Every row gives one point. Each table stands for the endless flat space through its points: a line for two points, a plane for three, and so on. The two share one point or none. Which?
In the rows, zero is written as 128.

First, 3 rows:
[[156 120 148 127]
 [168  99 124 118]
 [146 120 148 117]]
Second:
[[145  96 132 114]
 [139  92 144 128]]
They share: no point

First (5 x 8):
[[142  61 115 158 171 171 144 137]
 [154  73 137 124 179 142 133 148]
 [100 161 133 105 138 112  88 178]
 [125 101 103 163 161 174 129 159]
 [118 111 130 126 126 143 118 169]]
Second:
[[129 123 107 157 159 140 123 155]
 [126  93 120 125 159 171 117 151]
 [125  86 133 157 166 126 142 163]
 [123  92 112 117 150 191 119 143]]
They share: [127 101 119 141 161 152 123 155]

First (3 x 12):
[[131 138 125 111 134 145 159  97 131 114 130 117]
 [136 122  96 100 128 170 148 120 133  93 127  92]
 [123 130  93 109 138 182 136 133 139  79 118  94]]
Second (3 x 12):
[[117 147 136 146 156 139 117 133 157  98 113  98]
 [109 135 126 124 152 149 143 111 155  98 113 108]
 [153 166  90 133 139 150 140  99 110 105 155 130]]
They share: no point

First, 3 rows:
[[126 120 156 119  86 111 159  92 128  93 199 110 122 145 137  85 125 141]
 [130 118 157 117  95 119 155 100 125  98 192 119 127 151 133  91 122 135]
 [130 110 144 123  80  99 161 104 112  93 181 106 132 137 121  91 137 123]]
Second (4 x 18):
[[126  95 148 100 107 104 169 141  98  91 141 152 144 153 116 106 141 122]
 [126  77 140 108 123  88 185 155  96  87 123 150 136 159 120 100 145 132]
 [123  93 137 101 106  93 187 138  82 104 148 158 131 139  92  91 157 128]
 [114  94 148  92 109  96 182 146 100  86 137 162 134 152 117  97 150 141]]
They share: no point

First:
[[173 116 105 152 177 120 149 182 129 117 153 120 156 173 171 104 148 154
  106 149 138 117 149 160]
 [157 119 112 131 135 137 182 163 125 108 148 104 150 178 160 126 122 166
   83 148 180 136  95 170]
 [155 128 105 137 141 120 185 182 123  99 156  99 141 185 162 116 115 175
   85 140 177 135 104 166]
 [115 123 130 112 121 135 160 137 163  94 161  79 141 160 117 146 115 135
   90 105 187 150  64 156]]
Second (5 x 24):
[[124  95 154 123 159 105 136 135 169 139 179  65 180 168  91 151 130 129
  117 107 145 136 141 172]
 [160 135 118 141 179 151 110 155 135 127 111 133 140 140 193 123 170 141
  117 173 169 140  99 166]
 [152 120  86 113 154 136 148 146 121  89 149 117 161 156 178 139 131  96
  114 143 159  92  88 133]
 [122 116 142 137 174  94 156 138 165 123 199  83 225 166 134 147 135 122
  154 123 201 126  98 169]
 [179 116  98 130 151 169 121 163 138 120 116 131 113 155 184 113 169 147
   92 163 140 127 111 151]]
They share: no point

First (3 x 24):
[[101 108 117 103 136 129 133 144 124 113 122 119  99 133  76 103 113 133
  122 166 112 103 136 141]
 [104 116 122 102 141 121 141 140 122 121 117 122 104 128  84 109 114 130
  116 157 112 109 128 142]
 [131 128 137 148 151 129 143 139 139  93 117 129 134 103 101 138  78 143
  102 166  87  63 101 161]]
Second (4 x 24):
[[121 171 158 109 162 112 159 145 111 100 105 128 109 109  86 102  92 143
   77 154  86  92 127 170]
 [113 132 136 104 164 103 148 132 130 128 122 128 133 111 111 136  90 133
  103 132  94  98  87 144]
 [125 131 140 117 148 100 161 135 127 136  99 132 129  93 108 142 110 117
   91 138 106 112  91 158]
 [123 135 162 113 176 106 161 162 129 110 117 165 135  99  84  90  82 153
   92 127  75  86  92 157]]
They share: no point

First:
[[ 74 134 197 115 104  88 147 113 133 127 139 114  95 117 118 168 122 158
  130 135 118 110 118 117]
 [ 92 164 149 129 152 102  95 161 131 109 131 112 133  91 158 116 166 182
  108 107 170 128 148 163]
 [131 123 137 140 156  99 147 121 142 116 101  97 148 122 172 134 166 162
  115 105 148 167 135 144]
 [124 139 131 139 165 103 123 140 139 111 108 100 152 109 177 119 174 171
  110 100 163 160 144 157]]
Second:
[[ 95 139 167 142 154 120 139 114 144  96 149  97 136 120 180 161 145 160
  128 103 135 140 140 152]
 [ 97 137 165 136 150 113 137 117 142 104 141  99 134 118 172 154 146 160
  127 107 136 139 137 146]]
They share: [101 133 161 124 142  99 133 123 138 120 125 103 130 114 156 140 148 160
 125 115 138 137 131 134]

First:
[[140 168  87 132 165 150 130 170 112 138 137 167  70  90 105 122 164 131
   95 160 106 119 102 143]
 [186 120 158 108 117 203 119 182 103 112 184 116 133 168 117 154 160 103
  122 165 155 165 128 164]
 [164 153 112 126 143 163 137 155 126 122 153 139  93 116 108 137 154 126
   93 159 105 143 117 158]
 [178  90 116 116 101 157 145 140  95  80 132 108 131 188  99 176 140 101
  134 151 149 185 154 170]
 [185 129 180 115 111 217 106 176 122 122 207 111 143 177 135 141 155  88
  126 157 154 163 132 173]]
Second, 3 rows:
[[176 122 119 140 130 142 117 188  88 110 157 136 125 145 109 145 128 108
  118 140 175 158 154 151]
 [143 116  99 121 143 176 148 136 111  93 133 121 121 163 103 167 170 106
  110 129 129 165 108 164]
 [155 119 107 128 137 163 135 156 102 101 142 128 121 156 106 157 154 106
  115 135 146 161 126 159]]
They share: [152 125 111 127 128 161 124 160  99 114 142 139 109 154 112 143 152 100
 131 150 144 150 132 158]

First:
[[132 151 155 114 148 134  83 107 108 146 124 115 116 144 143 102 109 147
   85 159 145 115 117 156]
 [124 149 154 118 151 139  77 102 107 140 132 115 107 146 145 101 107 143
   79 159 140 116 112 158]]
Second:
[[148 164 175 115 121 109 119  99  89 176 105 139 113 140 163  98 134 152
  106 168 152 119 124 128]
 [139 157 152  91 160 139  81 137 129 146 116 103 152 134 118 114 106 163
   98 144 153 117 125 167]
 [166 145 155 130 120 104 107  89  86 170  94 123 112 152 165  88 113 141
   89 183 161 101 133 138]]
They share: [148 155 157 106 142 124  95 117 110 158 108 115 134 140 139 104 113 155
  97 159 155 113 127 152]

First:
[[153 187 103 155 141 100 154 158 125 122 132 118 143 112 173 176 138 127
  173 159  91  83 204 170]
 [161 191 116 152 149 122 163 169 116  99 139 144 158 117 175 157 134 122
  179 168 115  82 185 174]
 [157 123 109 137 157 172 116 164 107  60 150 158 157 106 145  62 114 133
  145 181 159 137 102 130]
 [134 131  89 172 140 117 123 132 135 117 136  96 112 113 153 110 117 134
  159 182 108 130 151 114]
 [176 179 120 135 140 137 156 139 130  74 149 108 131 114 147 113 177 117
  153 149  70  57 152 126]]
Second:
[[145 137  98 157 140 132 137 134 107 101 121 103 126 103 165 107 115 126
  151 177 113  98 155 130]
 [166 147  95 135 151 124 124 165 120  95 141 138 145 103 139 122 140 141
  139 145 107 122 152 139]
 [136 159  92 138 154 133 127 123  81  89 111 114 109 112 184 104 122 120
  166 172 122 122 128 103]
 [165 137 107 134 131 131 104 186 176 103 183 129 180  94 116 135 155 149
  132 150  94 106 177 188]]
They share: [153 145  98 141 144 130 123 152 121  97 139 121 140 103 151 117 133 134
 147 161 109 112 153 140]

First (2 x 24):
[[106  71 139 136 171 118 111 142 142 124 101 135 118 126  84 127  98 141
  100 151 152 127 129 165]
 [114  79 146 143 163 125 119 143 139 128 108 141 121 122  92 135  99 135
  108 154 150 126 125 160]]
Second:
[[125  76 152 146 161 142 135 129 130 133 127 145 121 117  89 152  89 108
  121 160 154 124 110 160]
 [128  71 144 142 168 141 142 121 123 136 119 145 123 125  87 154  90 109
  114 160 162 132 116 166]
 [123  92 182 155 143 115 118 145 170 128 126 128 132 119 109 177 102 113
  109 134 107 109 111 116]
 [143 118 162 180 122 142 159 148 125 149 109 163 140 132 120 151 131 130
  107 172 151 135 131 162]]
They share: no point

First, 4 rows:
[[102 132 104 147  95 117 194 105  99 131 127 115 138 153 127 179 107 135
  134 158 133 154 103 146]
 [ 98 142 150 127 105 119 150  93 133 131 123 131 120 137 143 139 125 169
  138 118 153 176 147 148]
 [135 104 122 176  94 122 168 124  98 129 101 101 146 183 124 147  61 126
  138 145 104 140  94 132]
 [120 119 167 126 129 102 153 104 148 134 146 146 106 133 124 132 126 196
  113 100 119 145 179 142]]
Second (3 x 24):
[[110 130 139 156  99 117 161  98 114 138 108 102 133 177 127 141  94 147
  121 129 122 148 136 139]
 [137 141 111 184 105 101 158  97 119 128 162 101 164 143 131 172  81 184
  156 143 148 158 144 132]
 [130 126 123 164 107 109 157 110 118 122 140 114 145 145 135 153  90 175
  149 129 138 156 136 135]]
They share: no point

First:
[[158 136 143 181 119 132 150 149 161 151  89  90 115 129 140 178 128 132
  142 154 102 160 156 136]
 [141 157 133 162 128 161 153 174 157 128  84  92 108 111 137 159 123 157
  132 171 118 140 135 152]
 [106 112 123 152  98 121 153 139 162 153 124 127  83  81 167 164 163 152
  122 146 158 165 135 162]]
Second:
[[141 174 143 136 102 189 159 119 134 116 131  96  71 114 169 139  96 139
  197 155 144 221 197 119]
 [121 108 125 164 148 149 169 175 137 140 130 129  96  69 159 152 156 160
  133 150 170 127 137 154]
 [141 145 125 150 126 169 177 146 157 140 132 106  98  99 153 141 109 157
  152 151 140 196 153 154]
 [105 143 123 174 136 147 185 146 182 132 153 131 103 132 131 138 113 170
  114 168 122 156 115 129]
 [ 78 130 131 180 135 116 154 173 169 131 111 136  94 122 137 161 160 170
   79 167 115  86  85 143]
 [151 146 135 142 101 164 142 151 138 134  89  89  89  82 165 164 135 140
  168 157 153 179 176 154]]
They share: [127 139 129 158 116 145 153 160 159 138 100 106  98  99 149 161 139 155
 128 161 134 150 135 156]

First, 3 rows:
[[123 145 143 121 139 145 166 105 146 146 112 136 159 153 118 162  91 113
  129 110  73 111  87 138]
 [130 151 117 124 147 153 116 122 158  95  88 162 134 115 112 111  95 118
  128 102 103 121 111 122]
 [110 157 163 100 137 161 138  94 152 107 118 170 154 131 106 123  99 132
  136 112  97 131  63 106]]
Second, 5 rows:
[[ 95 120 142 169 164 177 144  79 191  86  99 150 177 105 113  78  75 103
  156  99 112 127  71  87]
 [139 154 115 112 101 132 138 139 136 121 106 143 147 130 118 167 107 132
  118 157  95 103 122 155]
 [131 134 111 165 140 141 166 116 168  83  73 147 180  88 104 126  80 126
  127 137 134 123 102 147]
 [116 129 125 164 161 169 152  86 176  89  92 144 172 101 110  97  81 106
  136 112 121 127  79 110]
 [121 143 132 137 184 188 134  67 164 104 106 147 144 122 112  87  91  92
  126  80 104 134  63  91]]
They share: [124 151 133 118 143 153 132 112 154 109 100 158 144 127 112 125  95 120
 130 106  95 121  95 122]

First:
[[164  95 111 140 129 156 162 158 174 164 126 152 164 120 168 143 134 123
  164  70 119 114  94 105]
 [116 125  75 110 153 180 144 128 144 194  78 140 116 144 126 125 140 159
  164 112 155 144 112 129]
 [140 122  93 101 163 162 137 145 151 171  86 144 140 134 127 138 149 145
  150 117 163 151 109 111]]
Second (2 x 24):
[[172 108 124 120 175 131 146 132 133 138  97 122 143 145 151 164 118 122
  171 109 169 146 124  85]
 [164 106 114 112 161 145 148 148 149 152 103 136 155 135 145 150 134 130
  159 101 161 140 114  97]]
They share: no point

First:
[[106 184 154 113 151 114 161 140 131 116 127 118 166 101 133 172 174 111
  126  93 137 168 171 115]
 [ 88 144 130  61 161  72 129  76  85 114 149  78 162 147  79 154 138 143
  124  97 167 128 145 159]
 [114 134 138 105 171 106 143 114 107 128 165 118 150 105 107 150 130 129
  148  99 187 158 147 151]]
Second (4 x 24):
[[ 93 183 139  76 134 111 132 136 120 129 166 128 177 101 112 144 142 142
  152  85 160 155 158 116]
 [ 81 175 135  74 126 105 142 122 134 129 166 118 167 111 116 162 150 130
  146  91 170 143 168 120]
 [104 186 157 116 149 104 122 148  87 115 145 122 175 104  98 136 122 158
  144 103 142 186 136 123]
 [126 124 153 110 204 120 160  83  89 129 145 103 167  99 113 150 153 115
  131  91 137 137 162 180]]
They share: no point

First:
[[135 166 120 130 147 132 155 114 114 161  90  87 128  87 168 152 174 117
   68  88 108 107 116 145]
 [127 210 114 126 131 116 121 134 156 127 124 117 106 137 112 116 128 141
  122  94 126 123 138 125]
 [163 137 156 168 153 151 151 129 157 182  77 126 158 135 153 143 180  89
   94 127 121 154 156 170]
 [149 158 163 164 114 150 152  90 160 186 109 102 162 130 140  82 144 152
  109 120 159 134 160 144]
 [131 151 129 141 134 141 159 114 118 162  89  88 139  92 165 139 173 121
   73  99 117 106 125 155]]
Second (4 x 24):
[[190 163 157 174 131 133 131 148 130 184  91 122 170 126 182 133 136 135
   99 150 106 135 143 139]
 [148 222 162 131 187 117 133 130 176 154  54 172 134 113 155 153 183 100
   80 113 144 103 161 149]
 [127 159 123 143 141 158 158 138 167 134  99 128 124 147 118 130 169  85
  101  85 137 145 145 165]
 [148 168 135 149 145 147 148 142 158 151  90 133 137 137 140 132 162 100
   98 107 129 139 146 155]]
They share: no point

First:
[[128 133 131 150 115 112  65  75  83 120 172  78 174 127 151  51 141  95
  140  54 177 126 180 136]
 [157 106 150 161 126 111  83 136 113 152 127  87 152 149 156 144 146  79
  120 110 159 133 133  99]
 [143 100 179 153 148 132  88 133 116 153 156  63 157 147 140 109 120  71
  100 119 171 151 168  82]
 [153 102 135 191  98  74 106 109  98 137 102 125 159 127 154 143 182 115
  150  89 163 127 138 130]
 [157 124 138 153 124 105  92  95  94 143 125 102 160 140 161 112 166 113
  154  89 149 119 140 138]]
Second (6 x 24):
[[149 123 159 141 143 120 106 103  91 165 127  94 137 110 196 104 188 150
  133 107 163 134 148 159]
 [165 102 210 133 144 152 104  99  57 181 121 113 201  99 133 121 169  98
  135 132 177 122 141 141]
 [120 139 152 146 137 126  61 105  86 134 109 102 156 146 168  92 163 120
  113  84 119 144 140 122]
 [135  96 200 109 139 121 120  65  90 160 131  91 136 116 168  93 137  94
  196 130 179 134 144 155]
 [149 104 206 111 143 135 126  77  78 180 133  93 138  88 186  95 169 124
  172 134 193 130 142 177]
 [178 110 109 200 146 100  87 144  98 147 115 117 209 159 130 162 182 122
   94  90 128 125 166  87]]
They share: no point

First:
[[126 112 174  88 110  89 124  89 140 119  98 109 109  80  98 141 122 126
   90 123  95  98 109 108]
 [154 136 146 120 114 109 128 121 120 131 122 101 133 100  98 137 114 130
   98  99 119 122 105 120]]
Second:
[[140 124 148 119 108 106 135 110 129 130 114 105 129  99  92 146 112 121
   94 108 105 116 112 108]
 [147 136 123 109  80  83 157  86 152 143 131 127 112 122 104 150  98 129
  102 135  68 104 133  78]
 [175 160 143  81 100  75 125  98 136 135 139 119 104 106 128 118 114 161
  110 123 100 104 109 114]]
They share: [147 130 153 112 113 104 127 113 125 128 116 103 127  95  98 138 116 129
  96 105 113 116 106 117]

First, 4 rows:
[[113 135 124 186 146 175  88  77 114 142 181 151 101 149 105 138 183 195
  160 117 160 189  75 112]
 [105 137 117 128 162 129 105 118 143 154 154 161  96 156 114 149 161 127
  138 154 132 124 107 126]
 [117 143 126 176 156 159  78  77 124 136 181 161 103 149 119 150 187 189
  160 131 160 173  71 104]
 [103 111 121 159 145 171 123 115 111 169 163 130  90 151  76 114 157 150
  140 128 136 167 113 140]]
Second (5 x 24):
[[119 149 131 144 154 184 114  84 126 143 150 145  96 147 111 142 146 178
  131 149 149 142 115 117]
 [105 146 108 141 129 152  79  90 106 148 187 160  94 139 106 167 146 167
  144 117 165 142 134 125]
 [ 74 125 120 168 130 175 135 106 138 155 114 173 122 181  85 115 192 139
  123 125 137 191  54 132]
 [ 89 156  83 162 164 148 163 118 194 157 127 149  89 182 132 133 165 143
  180 103  86 170  71 138]
 [ 38 150  97 171 131 163 154  96 158 172 115 190 138 187  80 124 218 158
  146 121 119 217  39 108]]
They share: [ 95 141 106 153 137 157 112 102 134 151 154 160  99 160 107 145 161 152
 146 115 140 160  99 132]

First, 2 rows:
[[127  91 122 146  91 105 135 111 126  88 127 107 124 131 121  90  81 119
   92 125 105 114  95 124]
 [117 126 122 126 131 125 120 146 166 108 122  92  89 141  86 110 111 114
  132  85  90 144 120 139]]
Second (3 x 24):
[[122 108 122 145 130 117 139 134 150 110 120 107  92 149 109 120  95 116
  115 110  93 137 115 133]
 [121 106 146 149 136 138 153 141 165 124 124 119  88 152 121 129 105 137
  113 110 111 138 116 118]
 [123 114  82 131 110  82 107 121 125  80 116  81 106 136  83  93  81  81
  119 104  65 132 110 158]]
They share: [121 112 122 134 115 117 126 132 150 100 124  98 103 137 100 102  99 116
 116 101  96 132 110 133]

First, 2 rows:
[[150 107 140  87 144 131  91 124  95 105 129 111 112 162 151 148 129 105
  103 155 124 133  89 138]
 [158 111 112 115 120 151  99 120 111 117 113 127 104 150 147 132 105  93
  107 167 156  97 117 118]]
Second, 6 rows:
[[115 124 136  86 138 148  62  75 116  99 145  91 138 147 141 109 103  94
  149 128 151 112  83 118]
 [183 123 107  71  95 166  93 150  90 133 106 169  96 169 133 173 134 112
   72 184 117 109 123 142]
 [126 111 170  99 159 131  97  72 117  80 112  96 128 140 143 115  84  60
  130 125 147  92  94 114]
 [140 129 102 123 101 137  97 134  45 124 114 136 140 152 157 149 130 134
  102 181 131  86 106 132]
 [155 103 150 130 149 125 124 122  91  90  83 123 117 153 146 132  97  83
   86 166 136  91 105 115]
 [104 114 126 102 142 142  55  84 122  82 153  72 130 156 156  85 102 106
  144 141 145 129  78  95]]
They share: no point

First, 6 rows:
[[105 172 133 144 140 123  69 132 131 131 138 126 178 102 131  79 148 111
  114 128  83 123 140  99]
 [170 156  82 185 110 141 116 162 106 130 126 139 167  97 142 121 140  77
   95 141 117 126 127 127]
 [119 163 126 144 109  93  86 142 171 132  93 117 171  97 130  57 181 117
  125 134  69 142 149 128]
 [143 154 117 121 164 149 109 121  29 107 164 120 171 133 111 141  65 134
  101 147 137 124 117 124]
 [143 132 172 160  87 113  79 147 125 140 136 134 178  76  96  59 161 116
  143 115 122 114 173 114]
 [153 186  69 195 118 122 102 178 140 146 130 134 144 106 157 108 148  56
   91 116  88 123 121 114]]
Second, 5 rows:
[[147 135  95 148 111  83 116 114 106  97 165  87 151 114 129  55  97  98
  127 154  74 154 154 150]
 [126 146 101 129 101  97  92 148  84 119 163 106 148 115 131  87 124  79
  101 131  75 111 146 147]
 [189 148 126 181 144 132 136 139 109 161 122 119 179 138 107 115 130 147
  105 129 145 158 130 119]
 [125 173 135 126 119 117  91 154  86 100 139 130 159 105  94  93 106 130
  137 133 114 117 123 118]
 [154 133  82 158 106  76 129 113 105  94 182  77 152 126 128  47  94  96
  123 163  64 164 149 152]]
They share: [145 154 125 142 124 116 102 143  96 126 134 120 161 113 113  98 119 119
 118 129 114 128 138 129]

First (2 x 24):
[[108 116 124 107 125 140 129 149 109 146  99 103 154 106 147 102 109 138
  126 136 150 104 137 110]
 [117 107 136 107 149 152 153 170  94 158 108 106 166 100 132  87  94 126
  138 148 141 101 155 134]]
Second, 6 rows:
[[132 119 126 123 159 183 130 165 107 161 121 157 153 115 135  91  72  84
  129 166 133 163 116 111]
 [118 135 110  68 132 152 167 176 137 172  77  93 179 103 176  55  98 174
  125 102 193  86 165 137]
 [ 90 121 108 106 126 118 149 138 126 153 129 105 174 109 166 115 149 157
  172 129 157  49 166 120]
 [ 74  93 128 132 116 116 111 124 102 135 129 117 158 105 136 127 157 137
  184 141 137  63 144 120]
 [ 86 107 122 110 118 118 133 138 111 144 113  97 165 103 150 111 144 156
  163 128 153  58 157 123]
 [ 98 116 131 101 134 179 123 163 129 152  90 139 155  93 144  56  93 138
  153 111 186 135 125 135]]
They share: [111 113 128 107 133 144 137 156 104 150 102 104 158 104 142  97 104 134
 130 140 147 103 143 118]

First:
[[176 114  93 126 100 145 117 140 164 137 194 163 144  60 124  82  94  67
  108  56 154 151 158 108]
 [147 119 131 140 128 151  93 142 168 134 170 139 144  95 121 115  87  91
  132  87 134 120 130 103]
 [150 104 125 122  77 139 111 118 150 155 158 157 129  95 127  94 111 103
   84  90 149 132 166 133]]
Second, 3 rows:
[[151 114 166 132  64 133 113 115 157 170 126 114 141  94 117 129 132  83
  116 118 177 124 159 147]
 [126 111 142 139 104 137 124 136 153 152 166 140 151 118 119  93  91  85
  122  90 132 122 135 119]
 [146 115 114 123 104 165  76 108 165 116 166 152  91  86 143 101  99 129
   94  94 132  98 147 103]]
They share: no point

First:
[[187 139  95 128 123 150 159 178 109 105 114 102 144 125 108 113  99 170
  127  84 101 139 154 138]
 [179 133  98 131 132 148 154 172 102 112 111 109 148 118 105 119 103 163
  134  93 100 145 154 134]
 [141 117 108 129 184 144 138 134  90 126 109 153 166  72  91 157 133 127
  170 123 106 163 156 120]]
Second, 2 rows:
[[150 125 103 134 150 158 146 161  84 119 104 123 163  93 108 138 102 157
  158 112 101 152 163 117]
 [155 125 103 132 154 152 146 157  90 119 107 127 160  94 103 138 110 151
  155 110 102 153 159 122]]
They share: [160 125 103 130 158 146 146 153  96 119 110 131 157  95  98 138 118 145
 152 108 103 154 155 127]

First:
[[159 157 139 122 137  89 149 110 124 182 138 116 130 157  92  80 156  99
  129 107 150 171  90  96]
 [131  98 126 114 124  97 157 125 174 128 132 164 107 118 134 116 133  55
  129 107 142 112 146 124]
 [125  92  87 120 181 103 160 125 117 155 111 146 155 148 164 116 136  91
   87 143 100 121 137 127]
 [121  76  79 113 181 104 166 122 125 146 108 158 151 145 177 120 130  79
   80 146  96 108 152 129]]
Second, 2 rows:
[[121  99 128 129 131 102 131 152 148 149 121 131 162 126 147  88 169 113
  117 143 128 153  94 149]
 [137 131 120 133 159  98 151 128 128 157 129 135 130 138 119 120 137  89
  125 111 128 133 122 117]]
They share: [133 123 122 132 152  99 146 134 133 155 127 134 138 135 126 112 145  95
 123 119 128 138 115 125]

First (7 x 24):
[[158  62 134 149 161 140 106 143 103 164 132 107  68  99 128 142 150 143
  133 121 108 156 154 155]
 [143 143 107 131 158 116 168  90 162 118 103 132 153 135 119  95 127  64
  219  72 128 117  85 110]
 [135 100 110 173  96  74 112  75  71 158 166  70  88 159 105 102 135 180
  100 159  68 173 135 143]
 [119 130 116 163 103  87 138  46 130 134 129  65  92 146 112 112 139 112
  155 106 123 149 108 120]
 [163  85  79 147 165 132 142 123 114 119 116 155  90 111 108 145 152 137
  148 126 105 135 174 130]
 [148 110 131 119 139 105 142 114 111 173 138  97 142 153 132  80 114 105
  186  82  83 136 113 161]
 [140 121  47 141 156 114 170  97 154  83  80 166 124 115 109 133 125  88
  181  98 131 118 137 100]]
Second (6 x 24):
[[133 111  91 177 102 133 135  53 140 121 107  77  61 147  96 109 123 153
  112  70 109 145 138 134]
 [165 126 121 142 124 112 171  48 160 123  92  73  78  85  59 105 135 124
  145 118 105 104 172 120]
 [132 134 109 136 135 138 110 114  93 159 168 101 113 180 165 131 116 124
  162 103  99 173  92 130]
 [143 124 109 154 110 140 117  86 116 139 136  81  88 165 123 119 107 146
  131  84  85 150 124 128]
 [153 116 130 198 119  93 100  61 136 158  78  69  90 132 135  94 120 139
  165  57 113 140 128 126]
 [149 113 110 148 121 129 122  94 115 144 130  89  96 149 119 113 109 138
  141  91  85 142 124 128]]
They share: no point

First:
[[139 142 109 104 228 160  93 111 119 161 114 142 121 117 149 142  97  98
  165 100  32 120 169  56]
 [ 99 162 139  98 169 109 100 138 130 186 132 179 170 122 161 135 139  93
   95  87  80 102 180  94]
 [123 154 128 162 145 103 175 129 107 137 167 151 109 125 105 187 140 129
  171  95 112 136 117 105]
 [ 72 156 168 129 126  63 146 182 128 171 158 184 189  93 154 163 188 119
  101  83 133 103 163 132]
 [110 183 141 165 110 135 169  83 145 148 170 158 138 171  95 151 112 112
  109 107 108  86 109 130]
 [ 95 155 141 122 146  86 147 151 117 183 171 162 155 122 126 154 170  97
  149 112 111 149 156 103]]
Second (6 x 24):
[[ 43 117 146 196 164  87 188 104  80 113 148 128 130 118 107 150 125  84
  148  75  97  73 139  56]
 [113 164 113 137 159 119 143 159 166 182 189 150 184  81 160 161 150 122
  155 118 132 116 176 146]
 [110 156 176 130 114 137 134 111 118 158 107 173 167 158 107 149 141 127
  112 112  61  83 112 102]
 [117 146 165 145 119 126 138  95 122 179  98 179 156 156 115 149 151 140
  119 109  43  84 100  95]
 [ 43 129 147 198 170  79 190 105  82 115 154 121 132 119 106 149 132  92
  145  92 103  89 145  58]
 [ 82 139 168 153 179  89 163  99 130 147 150 162  73 148 111 137 139  81
  128  60  56 112 101  84]]
They share: [ 99 157 148 140 148 118 147 132 136 158 155 155 158 121 128 152 142 112
 134 106  98 103 143 115]

First, 5 rows:
[[131 121 175  93 156 142 137 121 105 127 156 107 113 142 126  97 121 147
  166 121  56 109 192 114]
 [146 123 145 114 153 154 157 123 124 127 153  82  86 132 112 121 144 112
  142 137  92 142 146 151]
 [118 118 129 146 141 166 145  96 145  94 131  92  56 120 119 156 136  80
  104 138 123 152 123 144]
 [ 83 126 171 131 131 174 108  97 140  87 112 137  73 150 157 146 113 121
  119 126  83 115 180  85]
 [125 111 142 114 159 136 148  99 115 109 153  94 101 105 109 124 120 100
  133 119  98 124 149 133]]
Second (7 x 24):
[[137 129 133 141 192 150 138 146  67 178 132 121  52  92 153 140 172  80
  120 106 132 154 158 130]
 [ 92 136 155  81 158 167 144 108 162  97 142 124 106 152 107 142 104  94
  126 146  74 116 150 105]
 [ 78 122 141  64 130 181 140  99 192  79 133 121 126 156  95 116  71 116
  121 174  59  93 156 106]
 [102 107 157 133 122 129 135  93 140  69  98  94 118  89 152 156 123  89
  140 110 116 139 162 101]
 [120 146 129  95 160 193 131 126 124 153 138 126  87 149 105 124 119 101
  100 147  71 108 155 133]
 [107 121 145 112 188 143 149 134 114 135 144 125  70 109 141 138 143  88
  135 125 122 145 154 110]
 [ 67  97 175  85 156 145 155  89 164  61 119 120 122 115 129 144 104  78
  148 147  95 128 144  85]]
They share: [107 126 149 115 148 158 137 110 132 110 128 111  99 120 133 144 127  97
 120 124 101 121 151 115]
